Each row of a before or after table is a point. The points were changed in one or more steps. Then noise was added and the rows were shuffled. The steps act on columns, c1 being the first. Name the steps. A step turns or swaps two columns, mirrors them in a line or flattens them onto one, adds a multiple of one to another, or multiplies or shifts one. Angles are multiples of 10 degrees, from the lower column toward the higher: turns from -170 to 170, lines from 10 to 170 but not 90. Use the fewest steps. Two steps may share a column if one is a turn and the other turns, adds or multiplies; they go together, in the order done. Otherwise the lowest column goes first.

Before (13 x 3):
[[ 6.1  0.8 -4.5]
 [-6.5  2.7  3.9]
 [ 0.0 -5.6 -4.4]
 [-3.8 -1.5 -4.1]
 [-5.2 -5.4 -3.5]
 [-3.4 -4.2 -5.2]
 [ 6.6 -5.7  3.7]
 [ 5.5  0.4 -3.3]
 [ 6.8 -3.3 -0.3]
 [-5.3 -2.1  4.5]
 [ 2.2 -2.9 -5.6]
 [ 4.9 -4.4  2.4]
 [-4.5  1.9  3.6]]
After:
[[ 5.6 -1.5 -0.7]
 [-7.5 -5.7 -1.4]
 [ 2.0 -2.9 -5.7]
 [ 6.3 -5.4  0.5]
 [ 2.3  2.5  7.1]
 [-5.3 -4.6 -1.3]
 [-1.8  0.8 -7.5]
 [-5.0 -3.2 -4.6]
 [-2.0  0.3 -6.2]
 [ 1.2 -2.0  6.9]
 [ 5.8 -4.2 -1.6]
 [ 2.9 -5.7 -3.3]
 [ 1.1  2.0  5.6]]
Steps: mirror c1 and c3 in the line at 110 degrees

Before:
[[ 1.6 -4.3 -6.8 -4.5  0.3 -8.6]
 [ 4.4 -8.8 -3.7 -5.5 -6.3 -6.7]
 [-2.5  7.6 -1.9 -2.9 -2.2 -5.5]
 [-1.0 -1.3  0.0  0.8 -0.5  4.7]
 [ 2.4  1.7  3.2  0.0 -0.4 -6.6]
 [-0.1  0.4  2.5  3.1 -7.0 -5.2]
 [ 5.0 -2.8 -4.2  2.6 -1.6 -1.4]
 [-2.2 -6.1  0.8 -0.7  4.4 -0.2]
 [ 5.2 -1.6  7.1  7.0 -2.9  5.4]
 [-4.2 -3.2  4.1 -8.1  5.4 -3.2]
 [-0.3 -6.0 -6.5  0.0  1.4  2.7]
 [ 2.2  3.8 -5.6 -3.7  1.6 -6.2]
 [ 8.9 -1.9  1.5 -6.2 -0.5 -2.3]]
After (13 x 6):
[[ 9.0 -4.2  1.4 -2.3  0.4 -2.5]
 [ 5.0 -0.9 -4.2 -0.6  1.6 -1.4]
 [-4.1 -6.0  4.2 -3.4 -5.4 -3.3]
 [-2.5  4.5 -1.9  2.5  2.3 -5.5]
 [-0.1  1.6  2.5  0.9  7.0 -5.2]
 [ 4.3 -9.2 -3.6 -5.0  6.1 -6.6]
 [ 5.3  1.9  6.9  1.1  3.0  5.4]
 [ 2.5  1.3  3.1  0.8  0.6 -6.6]
 [ 2.2  1.3 -5.6  0.6 -1.6 -6.2]
 [-2.2 -4.9  0.9 -2.9 -4.3 -0.2]
 [-0.4 -4.5 -6.4 -2.6 -1.6  2.9]
 [ 1.5 -5.3 -6.8 -3.0 -0.2 -8.7]
 [-1.1 -0.7  0.0 -0.4  0.5  4.8]]
Steps: flatten c2 and c4 onto the line at 30 degrees; multiply c5 by -1

Before, 10 rows:
[[ 2.0 -2.5 -4.5 -1.7  1.5 -3.2  1.8  1.0]
 [-7.2  2.4 -4.6 -0.9  1.0 -3.4 -4.8 -1.5]
 [ 0.1  4.5 -2.8  3.9  4.3 -0.6  1.1 -5.2]
 [-6.9 -5.8 -3.5 -4.9 -1.0  8.3  4.0 -0.9]
 [-2.1 -3.6  5.1  8.9 -2.4 -4.0 -6.3 -5.9]
 [-7.5  5.8  2.6  8.1 -0.8  1.3 -4.3  1.0]
 [-6.2  4.2  5.5  2.9  5.3  1.1 -3.4 -1.4]
 [-2.3  4.3 -6.1  1.0 -0.7  7.6 -5.7  2.4]
 [-6.5  3.7 -5.7  3.6 -0.2  0.0  5.3 -7.9]
 [ 4.5 -1.2  7.2  1.1 -3.5 -1.5  4.7 -8.5]]
After, 10 rows:
[[ 4.4 -3.3  7.2  1.2  1.9 -1.4  4.6 -8.5]
 [-6.2 -0.9 -5.3  3.4 -3.5 -0.1  5.2 -7.8]
 [-7.7 -2.1  2.7  8.1 -5.5  1.3 -4.5  0.9]
 [-7.4  0.4 -4.5 -1.0 -2.8 -3.4 -5.1 -1.7]
 [-6.0  4.7  5.5  2.9 -5.3  0.9 -3.4 -1.4]
 [ 1.8  1.8 -4.6 -1.7  2.1 -3.2  1.9  1.2]
 [-2.0 -1.5  5.1  8.8  4.1 -3.9 -6.1 -6.1]
 [-2.2 -1.5 -6.1  1.2 -4.3  7.7 -5.6  2.4]
 [-7.3  0.1 -3.6 -4.9  6.1  8.3  3.8 -0.6]
 [ 0.3  3.8 -2.9  4.1 -5.1 -0.7  1.1 -5.3]]
Steps: turn c2 and c5 by -100 degrees

Before (12 x 11):
[[ -1.3  -2.2  -5.7   0.7   1.1  -1.8   0.0   2.3  -6.3   4.1  -2.1]
 [ -0.1   0.2  -5.4   3.8   1.6   2.5  -1.9  -2.7   0.1  -1.5   8.6]
 [  0.3  -1.2  -4.4   3.8 -10.4   3.5  -4.4  -3.5 -13.0  -0.6   6.7]
 [  3.4  -0.1  -4.0   0.8   2.1   3.5  11.9  -6.7   2.0  -0.1  -4.6]
 [ -0.3  -5.3  -0.2   4.4   1.1  -1.8   0.5  -3.8   1.9  -1.9  -2.8]
 [  3.5   4.9   8.2   4.8   0.9  -5.3   4.1   0.4   3.4  -0.2  -2.1]
 [ -1.6   0.6  -6.0   2.4   1.7   1.1   2.8  -0.8  -2.4  -6.6  -5.3]
 [  6.7  -0.5  -6.2  -4.0   3.2  -1.7  -3.9  -0.1  -3.3  -1.8  -5.1]
 [ -2.4   7.4  -2.1  -0.9   0.1 -10.8  -3.7  -3.6   1.7   3.4   2.1]
 [  1.2  -1.3  -5.9  -1.9  -5.8   0.7  -4.1   2.4  -0.8  -0.4   0.5]
 [  1.4  -1.7  13.1  -5.2   2.7   4.3   1.1   0.5   1.3  -8.9  -4.8]
 [ -1.6   1.8  -4.3   4.8   2.3   1.6  -3.4  -2.9   2.1   3.5  -3.7]]
After, 12 rows:
[[  0.1  -3.5  -7.6  -1.9  -6.4   0.8  -1.5   2.3  -1.4   1.3   0.3]
 [ -3.3  -3.8  -4.2  -0.6   0.0  -1.1   7.6  -5.3   2.0  -2.4   1.7]
 [  0.6  -4.5  -6.5   3.4 -10.8  -0.6  -1.7  -2.5 -12.9   0.5   6.2]
 [  8.9   1.5  11.5  -5.6   2.0  -0.1  -1.2   1.7   1.7   1.5  -4.8]
 [  0.2   3.9   6.3   4.7   0.4  -0.1   4.5  -0.4   3.5   3.0  -1.8]
 [  6.7   3.6  -8.1   2.6   1.8   0.2   0.6  -1.0  -2.7  -1.9  -5.3]
 [ -4.4   0.0  -7.6   0.7   0.8   0.5  -2.5   2.0  -6.0  -1.6  -2.1]
 [ -0.3  12.0  -5.9   0.7   2.2  -1.3   0.1  -6.0   2.1   3.6  -4.9]
 [  1.2  -1.9  -7.9   3.0   1.5  -0.3   0.4  -2.4  -0.3   0.2   8.3]
 [ -3.7  -3.3  -6.4   4.2   2.7  -0.3   1.8  -2.1   2.2  -1.6  -3.7]
 [  1.4   0.2  -1.9   4.3   1.0  -1.0  -5.4  -3.9   2.0  -0.5  -2.8]
 [  1.3  -3.5  -8.2  -3.9   3.0   0.4  -0.4  -0.1  -3.0   6.8  -5.4]]
Steps: turn c1 and c10 by 90 degrees; swap c2 and c7; shift c3 by -2.0; flatten c6 and c8 onto the line at 80 degrees

Before, 9 rows:
[[  4.0 -10.8   1.6   0.0  -0.5  -1.1   2.8  -0.2  -3.1   0.0  -8.7   1.8
    0.8   0.5]
 [ -5.6   4.4   0.4  -0.6  -2.1  -2.0   3.4  -2.1  -1.3   1.6   0.5  -1.7
    0.8  -8.7]
 [ -2.2  -5.0   6.4  -4.4   4.9  -3.2   1.3  -4.0  -3.6   2.1 -10.1   3.6
    3.9   5.1]
 [  9.7  -0.4 -11.4  -1.2   0.7   2.7  -3.9  -4.8  -2.0   1.0   5.2   2.4
   -0.2  -2.7]
 [ -8.1   3.7  -1.2  -0.8  -3.7  -2.1  -2.1   2.0  -1.4   2.6  -0.1   5.0
    0.9  -2.0]
 [  8.3   3.1  -6.2  -3.5  -3.6   1.1  -2.7  -3.1   4.1   0.3  -1.6   2.6
   -0.2  -2.8]
 [ 14.0   2.4  -9.0  -4.0  -0.8   4.0   2.8   0.2   0.4   4.8   3.8   5.3
    0.5  -0.8]
 [  2.8  -0.3   2.0  -4.4   1.2  -0.6  -2.4   0.9  -7.9   4.0 -10.4  -1.6
    0.4   9.6]
 [ -1.4  -5.3   1.2   2.3   4.0   2.2   4.1  -4.1  -3.1  -1.1 -11.1   4.1
   -3.7   0.7]]
After:
[[ -1.5  -9.3   1.3   2.6   0.2   2.1   4.4  -3.6  -3.1  -2.3 -11.2   4.2
   -4.0  -0.4]
 [ -7.9  -0.4  -1.3  -1.0  -0.2  -2.0  -2.3   1.2  -1.4   3.1   0.1   4.9
    0.9  -1.8]
 [  3.0  -4.5   2.0  -4.0   0.0  -1.0  -2.4  -0.6  -7.7   3.8 -10.6  -1.6
    0.7  10.0]
 [ -5.7   0.7   0.4  -0.4   0.1  -1.6   3.7  -2.5  -1.2   0.7   0.5  -1.4
    0.6  -8.1]
 [ -2.3  -8.9   6.6  -4.2  -0.2  -2.8   1.9  -4.8  -3.6   1.0 -10.4   3.7
    3.6   6.1]
 [  8.2  -1.0  -6.3  -3.7   0.5   1.3  -2.4  -3.3   4.2  -0.9  -1.6   2.3
    0.1  -2.7]
 [  4.5 -15.0   1.5   0.1   0.0  -0.9   3.0  -0.2  -3.0   0.2  -8.7   1.5
    0.5   0.8]
 [ 13.6  -1.6  -9.2  -4.1  -0.1   3.7   3.0  -1.4   0.5   4.5   3.9   5.4
    0.6  -0.4]
 [  9.7  -4.2 -11.2  -1.3  -0.4   2.5  -4.1  -4.5  -2.3  -0.9   5.6   2.1
   -0.4  -2.5]]
Steps: shift c2 by -4.0; multiply c5 by 0; turn c8 and c10 by 20 degrees; add 0.3 times c13 to c14

Before, 14 rows:
[[-5.5 -0.4  4.2 -2.5  8.3  0.4  6.1 -2.2 -1.2 -0.3 -6.5  5.2  1.5 -1.9
   3.9 -7.8  4.4 -3.6]
 [-3.8  3.6 -3.9 10.1  2.7  1.1  4.9 -5.4  4.9 -5.3 -4.6  7.4  1.3  2.4
  -0.3  5.1 11.0  7.6]
 [-8.4  5.1 -7.2  2.2  0.7 -1.2 10.9 -5.0  3.0  0.6 -3.8  4.7  7.2 -0.9
  -2.7  3.0 12.7 10.3]
 [ 2.8 -2.4  1.1 -0.4 -1.8  3.9 -2.5 -2.5 -3.4  4.9 -2.9  1.6  0.3 -4.0
   3.4 -0.1 -4.5 -1.9]
 [ 3.8  5.6  5.0 -7.3  2.4  2.0  3.3  0.9 -5.0  2.8 -3.0  3.4 -3.1 -0.2
   3.8 -4.2  5.3 -5.7]
 [-1.0 -5.8  5.6 -1.7 -4.5  0.1 -0.3  3.7 -1.9  6.0  1.0 -0.8 -3.5  4.7
   3.0  1.1 -1.5 -2.1]
 [ 0.8 -4.0 -3.9  1.7  6.0  3.9  3.9  2.6 -2.0 -3.6 -2.6 -2.1 -1.8  1.9
  -3.9  3.9 -1.9  0.4]
 [-1.3 -2.8 -1.7  3.4 -2.0  9.4 -0.1  1.8  2.2  0.8 -5.3 -7.0  2.1  5.0
   1.3  2.2  5.6  5.0]
 [ 0.6 -1.5  4.4  0.1 -1.5  1.7  0.9  0.7 -6.9  0.2  5.4 -2.0  0.1 -2.8
   7.3 -2.5  2.7 -0.5]
 [-5.1  4.1  3.1 -1.7  6.3  1.7  1.2 -1.7  1.3 -4.5 -4.4  4.5 -2.9 -4.4
  -8.2 -6.9  7.1  0.8]
 [-0.6  1.6  6.4 -6.9  5.4 -1.0  2.6 -8.8 -0.8 -3.4 -3.6 -2.2 -3.4  0.1
  -0.7 -4.0  3.0 -2.9]
 [-3.7  4.0 -0.2  4.6 -3.9  4.3  9.9 -5.5  4.2 -4.2 -2.2  5.7 12.1  3.6
  -4.5 -0.8 13.3  1.0]
 [ 6.6 -5.6  1.7  0.2  0.2  1.6  2.4 -0.9 -1.1  5.6  0.1 -2.8 -3.6 -0.1
   1.5 -7.3  3.1 -4.2]
 [ 6.3 -4.6  0.6  0.2  0.8  0.4 -2.1  4.6  0.9  0.7 -1.1 -1.3  3.1  3.4
   2.9  0.3 -2.6  6.9]]
After (14 x 18):
[[-1.2  0.0  4.6  3.4 -2.1  9.7  0.5  2.2  1.9  1.0 -5.0  0.4  1.9  5.1
  -7.9  2.2 -5.0 -0.3]
 [ 3.9  8.3 -7.4 -6.9  2.2  5.6  3.2  1.0 -4.5  3.2 -3.2  4.2 -3.0 -0.1
   2.7 -4.0  1.1 -2.5]
 [-3.9  6.5  8.2 10.7  2.7  9.8  4.5 -5.1  4.9 -5.3 -4.6  1.0  1.3  2.8
   7.4  5.1  4.7  1.1]
 [ 0.7  1.2 -2.2  0.0 -1.5  3.3  0.9  0.8 -6.6 -0.1  4.9  6.7 -0.5 -2.6
  -3.5 -2.6  0.2 -4.0]
 [ 6.8 -2.6 -4.2  0.5 -0.1  3.3  2.7 -1.0 -1.0  5.9  0.4  1.0 -3.6 -0.6
  -2.9 -7.4  0.4  0.0]
 [ 6.2 -1.8  6.2  0.3  0.7 -2.1 -2.2  4.6  0.7  0.5 -1.2  2.8  3.0  3.4
  -1.7  0.1 -1.6 -2.6]
 [-8.7  8.1 11.7  1.9  0.6 10.6 10.7 -5.1  2.6  0.8 -4.0 -1.4  7.6 -0.8
   5.0  2.9  7.4  3.3]
 [-5.4  2.6 -4.9 -2.4  7.8  4.0  5.9 -2.3 -1.1 -0.4 -6.5  4.8  1.3 -1.7
   4.5 -7.5  2.0 -3.0]
 [-5.3  7.2 -0.2 -1.5  6.6  6.8  1.1 -1.6  1.1 -4.2 -4.4 -7.6 -2.5 -4.7
   5.7 -7.0  1.9 -3.2]
 [ 0.7 -1.3  2.1  1.3  5.9  0.5  4.3  2.9 -2.2 -4.1 -2.5 -4.0 -1.4  1.7
  -1.4  4.0 -4.5  3.4]
 [ 2.6  0.9 -2.6 -0.3 -1.6 -1.8 -2.6 -2.1 -3.6  4.7 -3.4  4.0  0.3 -4.0
   1.0 -0.4 -5.6  0.1]
 [-3.4  7.0  0.9  4.8 -3.7 13.5 10.2 -5.7  4.2 -3.7 -1.8 -3.2 12.3  3.6
   6.7 -0.6  3.1 -0.2]
 [-0.9 -2.8 -3.8 -1.9 -4.4 -1.1 -0.6  3.9 -2.2  5.8  0.9  3.0 -3.5  4.4
  -1.2  1.1 -1.0 -4.4]
 [-0.5  4.2 -4.8 -6.5  5.2  2.2  2.4 -8.9 -0.9 -3.3 -3.6 -1.4 -2.9  0.0
  -2.3 -3.9  2.3 -5.2]]
Steps: shift c2 by 3.0; turn c3 and c18 by -110 degrees; turn c6 and c17 by -60 degrees; mirror c12 and c15 in the line at 40 degrees

Before (12 x 24):
[[-1.7  0.2  2.1 -2.7 -2.2  1.2 -5.7  6.4 -1.1  4.3  1.2 -5.5  4.0  4.0
  -2.0 -2.9  2.4 -2.7 -3.6  3.2  3.8  2.4 -0.8 -5.1]
 [-3.2 -1.7 -0.5 -4.2  2.3 -5.5  4.1  3.5  3.9 -2.7  2.5 -3.3  0.1  1.1
   3.6 -3.6  1.6  1.1 -6.5  3.4  2.7  5.6 -0.9 -1.7]
 [-0.7 -2.0 -2.3 -2.8  4.3 -6.6 -2.7 -4.6 -8.8 -2.9  3.2  2.7  5.4 -0.3
   4.5 -6.3  1.1 -4.2  3.2 -1.0 -2.2 -2.1  4.7 -8.6]
 [ 6.8 -4.7  1.0  7.3 -8.0  7.0 -1.6  1.5 -0.3  4.5  0.7 -1.1  4.7  5.7
  -0.4  3.8 -4.3 -0.2 -2.7  0.2  7.7  3.2 -7.0 -7.6]
 [-5.1  2.6 -5.5  2.3  5.5 -2.5 -6.6 -1.9 -2.0 -6.8 -5.5  3.1 -6.9 -5.1
   0.3  0.6 -5.6  0.5 -0.4  4.7 -2.5  3.8 -0.3  1.1]
 [-0.5  6.5 -1.9 -1.5  0.4  1.1 -6.6 -5.2 -8.6 -6.6  6.9  6.3  0.6  6.3
   3.1  3.3  1.6  5.3 -5.8 -6.7  3.2 -4.3  1.6 -7.9]
 [ 4.3 -4.1 -4.9 -3.6 -8.1 -3.6  3.7  5.4 -0.7  5.4 -3.5 -6.2 -1.2  6.0
   5.2 -3.0  5.4  2.1 -4.0 -1.4  6.5 -5.4  0.0  2.4]
 [ 1.0  4.7  1.4  1.4 -5.1  5.6 -3.7  0.1  4.3 -7.9  0.3 -5.5  2.9 -7.8
  -2.0 -3.9  5.7  5.0  1.4 -0.1  1.4 -0.2  0.6 -0.6]
 [-1.3  8.5  0.9  1.1 -6.8  3.0  1.6  4.6  4.0  0.9 -3.3 -2.3 -3.5  1.8
  -2.9 -5.5  3.3  2.4  5.2  1.3 -1.1 -2.7 -6.1  4.9]
 [ 0.3  0.9 -7.6 -0.9  3.4  5.3 -0.7 -1.5  4.3 -0.6 -1.6 -5.1 -0.1  6.0
   2.5 -7.3 -0.5  1.0 -2.6 -7.6 -1.6 -2.5 -2.8  4.5]
 [-3.7  5.1 -1.5 -1.8  0.5  7.1  2.8  5.1  1.5 -1.0  2.0  1.8  1.1 -7.8
   5.8 -8.7  8.6 -3.6  0.6 -1.1 -2.7  6.3 -2.4 -5.9]
 [ 4.8 -1.2  2.9  7.8  3.8  4.4  4.0 -4.8  0.7 -0.1 -0.9  6.6 -0.3  4.0
  -6.2 -4.5 -4.4 -4.0 -3.7  3.0 -3.1 -4.5  4.7 -6.4]]
After (12 x 24):
[[ 4.2 -4.1 -4.9 -3.6 -8.0 -3.4  3.7  5.6 -0.8  5.4 -4.6 -6.0 -1.0  4.4
  -4.2 -3.0  5.4  1.9 -1.8 -1.4  6.6 -5.4 -3.4  2.4]
 [-3.8  5.3 -1.6 -1.7  0.5  6.9  3.0  5.1  1.4 -1.0 -6.0  1.7  1.1 -5.4
   1.1 -8.5  8.7 -3.6  2.2 -1.2 -2.8  6.3 -0.5 -5.8]
 [-5.0  2.8 -5.6  2.3  5.4 -2.5 -6.8 -2.0 -2.1 -6.7  0.6  3.2 -6.7 -3.6
  -5.7  0.7 -5.7  0.5  0.0  4.7 -2.4  3.8 -0.4  1.3]
 [-1.5  8.4  0.7  1.1 -7.0  2.8  1.7  4.7  4.1  1.0  3.4 -2.3 -3.6  1.0
  -2.8 -5.6  3.1  2.3  8.2  1.4 -1.1 -2.8  1.5  5.0]
 [-0.5  6.6 -1.9 -1.6  0.7  1.1 -6.3 -5.1 -8.6 -6.6 -4.1  6.3  0.6  4.3
   6.3  3.2  1.5  5.2 -4.3 -6.7  3.2 -4.3 -4.4 -7.8]
 [-3.2 -1.8 -0.4 -4.2  2.3 -5.6  4.0  3.5  3.8 -2.7 -4.2 -3.3 -0.2  0.8
   1.9 -3.2  1.4  0.8 -2.5  3.3  2.6  5.4 -6.2 -1.6]
 [ 6.7 -4.6  1.0  7.5 -8.0  7.1 -1.5  1.7 -0.3  4.5  0.3 -1.3  4.8  4.2
   0.6  3.6 -4.3 -0.1  4.8  0.0  7.7  3.0 -6.0 -7.5]
 [-0.8 -2.3 -2.4 -2.9  4.7 -6.5 -2.4 -4.6 -8.9 -3.1 -4.9  2.6  5.5 -0.2
   2.4 -6.1  1.1 -4.1 -2.6 -1.0 -2.1 -2.2  5.2 -8.3]
 [ 1.1  4.6  1.6  1.4 -5.2  5.9 -3.4  0.0  4.1 -8.0  1.9 -5.6  3.1 -5.5
   0.6 -4.2  5.5  4.7  0.3 -0.2  1.3 -0.1  1.6 -0.8]
 [-1.7  0.3  2.0 -2.8 -2.3  1.1 -5.7  6.3 -1.2  4.3  1.8 -5.4  4.3  2.5
   1.3 -2.8  2.4 -2.7 -1.2  3.3  3.7  2.5 -3.4 -5.0]
 [ 4.7 -1.3  2.9  7.8  3.7  4.4  4.1 -4.9  0.8  0.1  6.2  6.7  0.0  2.8
   0.1 -4.6 -4.3 -4.0 -6.1  2.9 -3.1 -4.4 -0.8 -6.4]
 [ 0.2  0.9 -7.4 -1.0  3.4  5.3 -0.7 -1.6  4.4 -0.5 -2.3 -5.2 -0.2  4.1
  -1.8 -7.4 -0.5  0.8  0.8 -7.6 -1.3 -2.4 -3.7  4.4]]
Steps: turn c11 and c15 by 100 degrees; multiply c14 by 0.7; turn c19 and c23 by 60 degrees
